Each row is a point. To make a cloud, some directions were put in groups of two or more. Within a group, all points are equally far from the middle, so they leave a hole (a ring in 2 directions, a hollow ball in 3). The other directions are filled evenly. Then the cloud was stretched, turned, moved and blurred a little. Count the holes, and give their numbers of directions, smallest first.

Cloud (15 x 2):
[[ 42  -5]
 [ 35 -22]
 [ 26   2]
 [ 27  43]
 [ -4 -50]
 [ 57  44]
 [ 19  12]
 [ 61  34]
 [-22  11]
 [ 43   5]
 [ 32 -38]
 [-34  12]
 [ 20 -40]
 [-10 -42]
 [ 12 -30]]
Holes: 0

Cloud (22 x 3):
[[ 35  28  14]
 [  3  21  30]
 [ 48 -37  16]
 [-33 -27  49]
 [-59 -35  24]
 [-63 -16  12]
 [ 37 -31  36]
 [-13   5  24]
 [-47 -56  23]
 [ 25  56  21]
 [  6  34 -13]
 [ 52  25  -8]
 [-56  25   8]
 [  0   6 -33]
 [-28   1  38]
 [ 27  -4   7]
 [-10  70  24]
 [ 30 -26 -16]
 [-16  57  -3]
 [-28  -5  22]
 [-12  59  22]
 [-34 -46  -3]]
Holes: 0

Cloud (30 x 4):
[[-14  -8  32  40]
 [ 11 -33  15  -8]
 [-35  15 -25 -57]
 [ 44  32   1  51]
 [ 49   2 -22 -16]
 [ 42   6 -48  32]
 [ 49  26  -3  50]
 [  3  64   1   2]
 [-30  27 -56  17]
 [ 10 -35   3 -18]
 [ 34  -1 -31 -36]
 [-18  53 -17 -38]
 [-10  50  -4  58]
 [  7  47 -62 -17]
 [ 41  29  17  15]
 [-24  52 -16  47]
 [  7 -24 -35  30]
 [-18 -12 -30 -52]
 [ 22  11 -44 -44]
 [-27 -20 -31 -38]
 [ -7  53 -41 -35]
 [-14  63 -43  20]
 [ -6  13  41  -6]
 [-45  15  29   8]
 [  1 -10  40   2]
 [ 11  -3 -34 -52]
 [ -3  58 -48 -22]
 [  4  18 -68  18]
 [-33   9  38   8]
 [-11  39  26 -17]]
Holes: 2 (2, 2)

Cloud (57 x 6):
[[ 36 -29  11  23 -14  43]
 [ 37  26  11 -20  45  11]
 [  5 -17   8  79  10  25]
 [ 38  18 -19   0  25  61]
 [  5  44 -39  49  47   0]
 [ 27 -19 -26  36  42  58]
 [-40  40  11  20  27  -9]
 [-36  20  38 -12 -50  -2]
 [ -1  29 -54   0 -22  -1]
 [-16 -16 -42  24 -28  44]
 [ 16   8 -20  38  13  68]
 [ 34 -41 -30  50  38 -24]
 [ 37  31 -48  44  49 -29]
 [-15 -15  48  53   2  38]
 [-43 -21  48  12  21  32]
 [  3 -29  11 -33 -12  46]
 [-26  37 -39  37  37 -22]
 [-39 -16  29  70 -35  -9]
 [ 40 -34  30  18 -12   2]
 [-44  18  38   0 -13  37]
 [ 16 -10 -13  82   5 -27]
 [-11   0 -19  87  32 -41]
 [ 26   6  -7 -41  23 -21]
 [ 21 -16 -41  11 -14  58]
 [ 27 -60   9  23  21   3]
 [ -4  47   3  32  29  30]
 [-40  22  35  13  -3  41]
 [ 15  35  27  16  54 -10]
 [-36 -31  -8  -8   5  38]
 [-24 -18  54  70   9 -27]
 [ 30 -31  47   9 -15 -13]
 [  8 -27 -27  67 -14  12]
 [  1   6 -28 -22  39 -37]
 [-33  -6  -2 -30 -32  22]
 [ -5  38  -1  61  52 -21]
 [ 34  22 -10  11 -26  51]
 [ 22  49  -5  17 -24  16]
 [-23  -7 -52  39  53  12]
 [-31  26   1 -16  -5 -36]
 [-24 -49  33  20   2 -50]
 [  3  34   7  34  37  43]
 [-39 -21  60  40 -31  20]
 [-29 -11  -5  56 -28 -53]
 [  5  17 -62  -7   9  33]
 [-25 -50  29  26  39 -43]
 [  7 -23 -49  57  56 -36]
 [-31   3  22  -2  57 -17]
 [ 53   0   5  -2 -25  10]
 [ 52 -20   2  28  56 -40]
 [  9  27  -1  39 -51  -4]
 [ 19  44  11  35 -10 -33]
 [ 36  40 -17  32  59   4]
 [ 47  -6  31  19  -1 -30]
 [-17 -50  15  -6 -33   0]
 [-14  14  48  30 -49 -29]
 [ 38  30  30   3   5 -26]
 [ 30 -33 -23  20  57 -49]]
Holes: 2 (3, 3)

Cloud (88 x 8):
[[-49  41  50  -1 -48  -5 -22  11]
 [ 26  23  -5  12  73 -21 -27 -41]
 [  1 -20 -29  29   2 -23  21 -45]
 [  9   7 -12  39  14 -13  71 -14]
 [ 75 -34 -17  11  25  -7  15 -10]
 [ 15  73  34  24  32  10  59  14]
 [ 52 -11   2  16  22  78 -32 -42]
 [ 35 -10   8 -41  10 -22 -42  -3]
 [ 20  18  33  15  16  43  48 -60]
 [-49  48   6  31  35  -9  15 -32]
 [ 35 -25 -28  19  34  48 -22 -37]
 [ 94  45  20 -36  -1 -16  18   7]
 [-13 -39 -13 -13  23  29  -1  28]
 [ 28  35 -43  -6  56  12   8  46]
 [-50  66  -4 -18  18  -3  -7 -27]
 [ 83 -16  -6 -12  11 -30  -8  -3]
 [ 73   7  33 -31  -3   9 -27   2]
 [-55   8 -30  12  12 -25  35 -33]
 [ 15  38  39 -46  43   9  -1  31]
 [ -9   5  18 -56 -13 -17  22  -4]
 [  4  19 -27  -3  61   0 -39  -4]
 [ 45  34  25 -53  47 -11 -17  15]
 [-11  26  40   4  45  51 -33   5]
 [ 11 -20 -18 -33  49 -29  -3  42]
 [ 40  73 -32 -11  -7  -3  37  27]
 [-17  49  19  57  29  17  35  33]
 [ 33  61 -15 -16   2  26  43  -7]
 [  5  44  18   6 -27  46  23 -36]
 [-21  15  10 -26 -47  -9  22 -27]
 [ 21  57  -2 -11 -17 -33 -35 -30]
 [ -4 -25  -6  17  68  -1 -38 -59]
 [-25  48  34  66  11  19 -19 -14]
 [-33  18 -43 -31  37 -22 -11  12]
 [ 45  28   9  15  36 -62 -14  -6]
 [-41   8  41  17  40  -5  -1 -66]
 [ 59   7  48  37  -1  17   7  23]
 [-23   6  73   3   8  -3 -16   0]
 [-65  38   2  20  -9  44  34 -17]
 [  4 -10   0 -35  -8  43  15  -5]
 [  3  18  12 -50  42  34  26 -20]
 [ 31  43 -10 -22 -34 -48  63  28]
 [  5  17  51  42  51   9 -32  -9]
 [ -8  29 -47 -30  46 -19  42  14]
 [ 45  39  26  63   6 -19  46  23]
 [  6  58  35 -43  10 -33  14  32]
 [ 36   0 -18   1 -13 -37 -22  36]
 [ -9  -6  49  38 -33  -1 -11   2]
 [ 11  74 -10  18  19 -61  20  23]
 [ 82  41  12 -18  34  -6 -24  28]
 [ 51  -4  -4 -47  16 -33  39 -33]
 [  7  12 -10 -11  52 -50 -17 -14]
 [ -4 -32 -37 -20  20 -28  -3  18]
 [ 21  64 -17  -9   0 -56  -2  30]
 [ 40   3 -31 -39  36  31  33  20]
 [ 36  31  -3  22   0  37 -23  36]
 [  1  49  17  10  14  39  55 -15]
 [-14  -4 -10 -25 -21  57  -6 -19]
 [ 46 -18  20 -16  32  69  16 -15]
 [ -9 -27  47 -28  -8  19  -7   4]
 [ 18   3  16   3  -4 -64  29 -31]
 [ 76  47 -11  41  34 -39  16  17]
 [  5 -37  33 -23   0  56 -18 -43]
 [ 54  30  11  67  47  11  11 -14]
 [ 49  41 -22  -4 -21 -32  -2 -11]
 [ 66  43  31  -1  30  63  -1   2]
 [ 12   7  40  35 -29  13 -12  29]
 [ 38 -32  53  14  22 -17 -10  19]
 [ 44  70  36 -30  36  19 -13 -28]
 [ 15  36 -10  41  62  -3   8 -53]
 [ 38 -25  13  31  12 -46  58  11]
 [-34  16  42  44  42  18 -38 -18]
 [-17  35  28  36 -53 -17  19 -30]
 [ -4 -36  35  23  38 -18  -6 -72]
 [-47  74  13  45   6 -15  13  -5]
 [ 60  39  33  66  36  -1  17 -16]
 [ 41 -10 -19 -14  -8 -39 -16 -12]
 [ 44  27 -18  35  35  32 -57 -39]
 [-19  22  23 -37  23  12 -41  26]
 [-19  -2  37  11 -37 -13  50  52]
 [-43  25  26 -40 -40 -21 -16  -9]
 [ -4  -3  12  50 -19  58 -10 -13]
 [ 38  24  16 -28 -14   2 -59 -21]
 [ 78  -2  -6  27   6 -33  -3 -25]
 [ 29  -2  80 -31  -2  14 -25 -35]
 [ 39  56  29 -38  16  -9 -36 -27]
 [ 30  48  13  51  -2 -50  15  -4]
 [ 62 -13  17 -53  38 -26 -18   7]
 [ 39  19 -17  26 -12 -35  46 -29]]
Holes: 2 (3, 3)
